Each row is a point. To make a cloud, some directions were put in groups of two or more. Within a group, all points are equally far from the middle, so they leave a hole (a ring in 2 directions, a hollow ball in 3). The other directions are filled evenly. Then the cloud was stretched, turned, moved and blurred a little. Count the holes, and give their numbers of directions, smallest first.

Cloud, 13 rows:
[[ 10 -34]
 [ 10  20]
 [-13 -56]
 [  9 -35]
 [ 12 -44]
 [-24 -25]
 [-10 -33]
 [ -9 -42]
 [ 27   2]
 [ 13 -53]
 [ 31  31]
 [ -9 -22]
 [-21   6]]
Holes: 0

Cloud, 21 rows:
[[  3  37  23]
 [-36   8 -35]
 [  9  13   7]
 [  8  -5 -54]
 [ 22 -50 -11]
 [ 24  38  15]
 [-42  13 -14]
 [ 51 -47  -9]
 [ 41 -17   7]
 [ 37  15  29]
 [  1   6  46]
 [ 40 -55  -1]
 [ 20 -42 -17]
 [-25 -13  22]
 [ 19 -41  24]
 [  1 -23 -24]
 [-23  22  17]
 [ -1   1 -58]
 [-28  22  -9]
 [-14 -21 -12]
 [ 12 -10 -27]]
Holes: 0

Cloud, 29 rows:
[[ 17  -5 -48 -30]
 [ 25  39 -46  22]
 [ 23   6  43  10]
 [ -8  45   6  42]
 [-34  -7 -32   8]
 [ 52  12  20  -6]
 [ 31  -9 -49 -21]
 [ -3 -39 -28  10]
 [  6   8  47  27]
 [ 50  -4 -46  16]
 [ 35  30   9 -12]
 [-31 -41  22 -27]
 [  6  -4 -17 -10]
 [ 35 -10  24  30]
 [ 18 -51   0 -26]
 [-16  33  -1  34]
 [ 14  10 -45 -19]
 [ 13 -41 -15 -43]
 [ 48  -2  23 -17]
 [  5   9  33  48]
 [ -9 -41  21  -4]
 [-37 -41  21 -24]
 [-16 -21   3  -7]
 [ 16  41 -21  33]
 [ 36 -25  15  -3]
 [  4 -42  20 -28]
 [-43  -6 -45  21]
 [ 32  24   7  22]
 [  3  12  -8  25]]
Holes: 0

Cloud (53 x 6):
[[-69 -15 -20 -16  23 -14]
 [-71 -17  -6  12  23   3]
 [ 28 -22 -19  10 -38  47]
 [ 34 -42  32 -35 -27  17]
 [ 22   5  -2   0  39  24]
 [ 51   4  10   1 -14   4]
 [-65 -51 -10 -21  10  15]
 [-52  14  -3 -17 -11  10]
 [ 58  36 -11  -2 -19  -9]
 [ 46  29  -6  15 -16  -5]
 [  6 -47 -11   4  15  -9]
 [ 14  36 -22  10  25  16]
 [ -1   7  -2  44   4 -23]
 [-22  13 -11  39  26  26]
 [  6 -43 -22 -22 -18  26]
 [-40 -45  -3   9   1  52]
 [-40 -72 -15 -13  21  -7]
 [ 44   2  37 -12  37   6]
 [  4  -2  36  -2  -4   0]
 [ 19 -37 -19  -1 -17  31]
 [ 14   4   1  13  33  33]
 [  8 -66  -5  -1   3  31]
 [-21  -4 -16  15 -17  61]
 [-29 -18  -9 -18 -24  55]
 [-14  -5 -36  -9  22   6]
 [-25 -26  30   4  -4 -20]
 [-59 -78 -11  13  24   3]
 [ 33  47   0 -17  19  -3]
 [ -9 -33  23 -23 -34  -1]
 [-15 -42   0 -34 -63  24]
 [ 24  12 -43  10   6 -30]
 [ 27  33  13  25  43 -36]
 [  0  32  -9 -11  21   0]
 [-41 -32 -35   2 -16  20]
 [ 19 -16 -41  31  33  -6]
 [-10  34  -9  33  62 -25]
 [ -6  28 -43  10  28   2]
 [-23   4  27 -42 -25 -20]
 [ 59  24 -21  -9 -32   2]
 [ 11  53   1  24   4  11]
 [ 46  33  22  -1  16   0]
 [ 20 -31 -23 -21  36  15]
 [-33 -53   8 -16 -24 -11]
 [ 15 -44 -13   1  63  11]
 [-12 -37  30   3 -47  28]
 [ 39  28   0  -1 -43  10]
 [ 34  10  31 -14 -19  14]
 [ -5 -65   3 -22 -15  11]
 [ -2 -42 -10 -25 -55  37]
 [-12  -1  33 -29   0   4]
 [  2  48   5   1 -21 -12]
 [ -4  36  11 -19 -18   9]
 [ 19 -44  -4   0  35  44]]
Holes: 1 (2)
